Each row of a before or after table is a point. The points were changed in one or more steps. Then noise was added and the rows were shuffled. The steps act on columns, c1 being the first. Write out the steps. A step turns or swaps two columns, mirrors them in a line or flattens them onto one, adds a multiple of one to another, or multiplies or shifts one. Angles are multiples of 10 degrees, from the lower column toward the higher: turns from -170 to 170, lines from 10 to 170 but not 90. Use the fewest steps. Two steps may share a column if one is a turn and the other turns, adds or multiplies; they go together, in the order done. Otherwise the lowest column goes first.

Before (11 x 2):
[[-60 -13]
 [ 24   3]
 [ -3  -7]
 [  4  -5]
 [  8 -10]
 [ 18 -32]
 [-17  -2]
 [ 24 -18]
 [-17 -40]
 [ 18  12]
 [ 17  -2]]
After (11 x 2):
[[ 10  15]
 [-14 -20]
 [-40   6]
 [ -8  -1]
 [-28  -6]
 [ -1   7]
 [-14 -12]
 [ -3 -21]
 [ 28  57]
 [-11   0]
 [-18  40]]
Steps: turn c1 and c2 by -130 degrees

Before (13 x 6):
[[ -6  14 -42  31 -26  39]
 [ -4   2  17 -39 -20  37]
 [ 16  -2  20   3  14 -25]
 [-16 -10 -11 -21  18 -33]
 [  3 -11 -25 -30  -2 -31]
 [ -8 -34  16 -16 -10  -3]
 [  1 -15 -11  11   9 -43]
 [ -6   9  -1 -22   4 -51]
 [ 22   4 -59   3 -13  24]
 [-24  -8  32 -20  38  17]
 [  9  33 -43  14 -12  60]
 [-25 -10  24 -43 -20 -20]
 [ 12   6  34 -38  12  -1]]
After (13 x 6):
[[ 18  24  11  -9  21  -4]
 [ -1  46 -15  17   2 -16]
 [  8 -58 -33  35 -29  33]
 [ 22 -22 -45  31 -41   4]
 [ -6 -36  23 -47  -9   1]
 [-28  18  29 -56  -4 -11]
 [  6  31 -22 -18 -15 -12]
 [ -7   1  17 -24   0 -33]
 [-27 -15   8 -38  51  -7]
 [  9  -2  22 -58  32   5]
 [ -7  49  -2 -20   6  12]
 [ -7 -41 -26  49 -43  15]
 [-15  33 -21 -17  10  -9]]
Steps: turn c2 and c6 by 90 degrees; add -0.5 times c3 to c4; turn c3 and c5 by 30 degrees

Before (11 x 11):
[[ 15   5 -16  27   3 -13  35 -17   5  21  60]
 [ 24   7  -8 -18  -1  -3  -2 -40  33   7   7]
 [ 13  -4   5  11 -17 -10 -16  -2  42   8  -2]
 [ -7  12   8  12  -4  -3  13  23  33 -11 -24]
 [ -1  -1  -1  -8 -15  -2 -23   0  11 -19  27]
 [ 14   7   9   3  10 -13 -24  18  32 -26  11]
 [ 50 -12  13  34 -20  24  27  21  -6  -1  27]
 [ 44 -31   5  12  -7   1 -26  -4 -20 -12   3]
 [  8   9  23 -13   0 -11 -27  15   9   4  13]
 [-12  30  12  11   7   5 -29 -10  35  -7  -4]
 [  8 -12 -40   0  13  18 -42  59  20 -18  -3]]
After (11 x 11):
[[ 44 -12   5  12  -6   1 -26  -5 -19 -31   2]
 [ -5 -11   9  13   0  -2  13  24  32  13 -24]
 [ 51   0  13  33 -25  25  27  21  -6 -11  24]
 [  9 -17 -38   1  14  18 -42  60  20 -13   0]
 [ -1 -19  -1  -8 -20  -3 -23   1  13  -1  25]
 [ 14   7   4  12 -16 -11 -16  -3  41  -4  -5]
 [ 15  22 -16  28  -6 -12  35 -17   5   5  59]
 [  8   5  25 -12  -2 -11 -27  16  10   9  12]
 [ 13 -26   9   4   8 -13 -24  18  32   7  13]
 [ 24   7  -8 -17  -3  -3  -3 -40  33   7   6]
 [-12  -7  12  13   8   4 -29 -10  36  29  -2]]
Steps: swap c2 and c10; turn c5 and c11 by 10 degrees

Before (8 x 18):
[[-27  -3   0 -11  14  10  16   3  -6 -44 -28   3  45 -22  -3  17  14  19]
 [-45 -12 -42  30 -46   8  46  24  15 -14 -33  23  35  43  -3 -35   4  -3]
 [ 42   2  20 -29  20 -28 -10   4 -11 -23   4 -21  16 -60   2  16  23  31]
 [  9  23  52 -34  10 -10 -26   8  -5   1 -31 -21  -6 -17 -15  -3 -10  19]
 [ 13  -2  24   3  21  -9   8   7 -23  -8 -22 -38  -3 -25  19  37  34 -11]
 [-44  -2  28 -21 -20   1  -8 -24 -30  46  11 -13 -16   4  37 -52 -35 -35]
 [-37   6  42  -7 -38   9  19 -28   7   4  32  23 -13  19  10 -26 -28  -6]
 [ 24   4  11  18  37 -23 -24  -9 -33 -38 -18  -9   6 -43 -14  27  21  22]]
After (8 x 18):
[[  9  -2  24 -22  22  -8   7  -2 -23  13   5 -36  -4 -25 -11  36  35 -13]
 [ 23   3  19   0  21 -27  -9 -15 -12  42 -30 -21  16 -60 -28  17  21  27]
 [ 44  -4   1 -29  14  10  16  -8  -5 -27  -4   3  44 -23 -32  17  14  16]
 [ -3   6  41  31 -37   8  20  29   8 -36 -14  23 -13  19 -19 -27 -28   4]
 [ 15 -11 -42 -26 -45   8  45 -21  14 -45  35  23  35  41 -32 -36   3 -10]
 [-46  -2  28   9 -20   2  -7  34 -29 -45 -22 -13 -17   4   8 -52 -35 -24]
 [ 38   5  11 -14  37 -24 -25   1 -33  24  21 -10   7 -43 -42  27  20  25]
 [ -2  21  52 -35  10 -11 -26 -13  -5   6 -28 -21  -5 -18 -46  -1 -10  15]]
Steps: turn c1 and c10 by 90 degrees; mirror c4 and c11 in the line at 40 degrees; mirror c8 and c18 in the line at 100 degrees; shift c15 by -30

Before (13 x 32):
[[-22  -7  26 -18   3  22 -27 -11 -19  -9 -23 -44  24 -17 -15  18  27  18
   15   2 -15 -57  -7 -41 -47 -12  30  12  -5 -32 -27 -43]
 [ 15  21 -24 -27  12  -9 -24  -8   8 -12  45  26 -26  21 -30   6  13  13
  -20   3  10 -11  -8   7  -3 -35  -6  -2  -5   9 -10  -3]
 [-11  33  -2  -4 -12  -5   2  27  19  -9  -1  13  15 -28  23 -10 -28  36
   42 -19  15 -14 -11  15 -25  14  22   8   8  -3 -29   8]
 [ -7  11  15  10 -10  33  11  27 -34 -25  34 -16   9  27  29   2   2   1
  -51  -9  13   3 -19  -6   3 -10  18   2 -37 -16 -36  -5]
 [  9 -11 -14 -50 -10   4  -9  -3  -2  36   3  -1 -28 -29  -1  24   7 -27
  -10   7 -31  22  -4  12 -11  -5   2 -20 -15 -21 -22  -7]
 [ 37 -17  -6 -17  12   4   7  -2   5 -12  -9   2   4 -23  44   8  -8   1
   24 -45 -15  24  19   4  26  32  49 -26 -17 -15 -11  -1]
 [ 10 -21  15 -27 -11 -35  10  32 -33 -30  13   4  31  21 -25  -9  40 -26
   30  37  -1  10 -16 -24  31  -7  39  -7  -3  22  20 -60]
 [ 16   2  12   1  -6 -17  32  27 -20 -11  -1  38  30   8   1 -50  20  31
   15 -16   9 -15  34  15 -14 -46  31 -11 -26  -2   7 -16]
 [ 30 -31  34  12 -22 -11  -4  12   6  -5  13  -9  29   3  -8 -12  32 -16
  -13  -1   8  -7  -6 -13  39   7  -1  -6  17 -11  10  -9]
 [  0 -21   0 -12  15  29   1  29  29 -16   2  11   7 -36   2  15 -13 -32
  -22 -32 -23 -11  16 -10  18  19  15   5 -18   6  -7 -16]
 [-32  -8  14 -21 -20  15   3  12 -10  -1  15 -40  17  -4 -23   3  14 -18
    4   3 -17   2 -10  47  34 -27  15  28 -14 -30  -9  -6]
 [ 32   1   9 -13  22 -15  25   8  29 -43  22  14  -2  18 -11  -3   8  15
    2   6 -10  -8  12   7   2  -3  42 -14  -1  28   4 -59]
 [-30 -41  10 -22   2   8  27 -33  32  -5  -5   2  -7  30   6   4   1 -22
  -11  27 -10  -9 -26 -27   3   3  20 -16 -31   4 -32   3]]
After (13 x 32):
[[ 17   3  11   9  -5 -19  33  29 -20   9   0  38  30   8   0 -53  21  32
   16 -17  10   8  32  19 -12 -46  33 -11 -23  -2   6 -15]
 [ 36 -16  -6  25  11   6   4  -3   3  23 -12   2   4 -23  43   8  -8   0
   22 -44 -16   1  20 -17  26  33  49 -24  -9 -15 -11  -2]
 [-27 -44   8  32   2   6  29 -36  34 -21  -4   3  -8  33   5   3  -2 -22
  -10  26 -14  16 -29 -10   3   2  20 -12 -21   6 -30   2]
 [-11  35  -4   1 -13  -6   1  29  20   5  -2  11  14 -28  22  -8 -26  36
   43 -21  15   5  -8  21 -24  11  21   9  12  -2 -31   6]
 [ 13  21 -23  27  14 -12 -22  -8  11   1  47  24 -26  19 -32   5  13  14
  -19   3  11  14  -7  13  -3 -34  -5  -3   3   8  -8  -2]
 [ 32   0   9  10  22 -17  26  11  29  21  25  13  -2  19 -11  -3   8  14
    2   7  -9  37  13  12   3  -4  42 -15   3  26   2 -62]
 [-32  -6  13  23 -17  15   5  11 -12  32  14 -39  17  -3 -24   2  16 -18
    2   5 -16 -16  -8  29  33 -28  17  28  -5 -33  -8  -7]
 [ 29 -32  33 -20 -22 -10  -4  12   6 -10  14  -8  28   3  -9 -16  33 -16
  -13  -3   9  12  -6  -2  39   9  -2  -4  12 -10  10 -10]
 [  9 -23  13  26 -11 -32  11  30 -34   6  12   3  32  19 -26  -8  40 -24
   30  39  -1  30 -13 -20  28 -12  37  -7   8  21  21 -57]
 [ -7  10  15   4  -7  33  10  29 -35   9  34 -17  12  28  26   0   3   0
  -48  -8  13  23 -21  -5   4 -10  17  -1 -36 -19 -35  -3]
 [-23  -7  27  17   0  23 -28 -11 -20 -54 -22 -46  29 -19 -14  18  28  18
   15   3 -12  41  -6  17 -47 -13  31  13   0 -32 -27 -43]
 [ 10 -11 -18  53  -9   3 -10  -1  -3   3   3  -1 -29 -29  -3  23   7 -25
  -13   8 -30 -41  -4 -10 -11  -6   4 -18   0 -20 -23  -6]
 [ -2 -21  -1  20  15  27   2  28  29  -5   4  12   7 -35   4  15 -15 -34
  -23 -32 -22  24  14   2  20  16  17   5 -13   8  -7 -15]]
Steps: mirror c4 and c29 in the line at 100 degrees; turn c22 and c24 by -50 degrees; turn c10 and c22 by -120 degrees
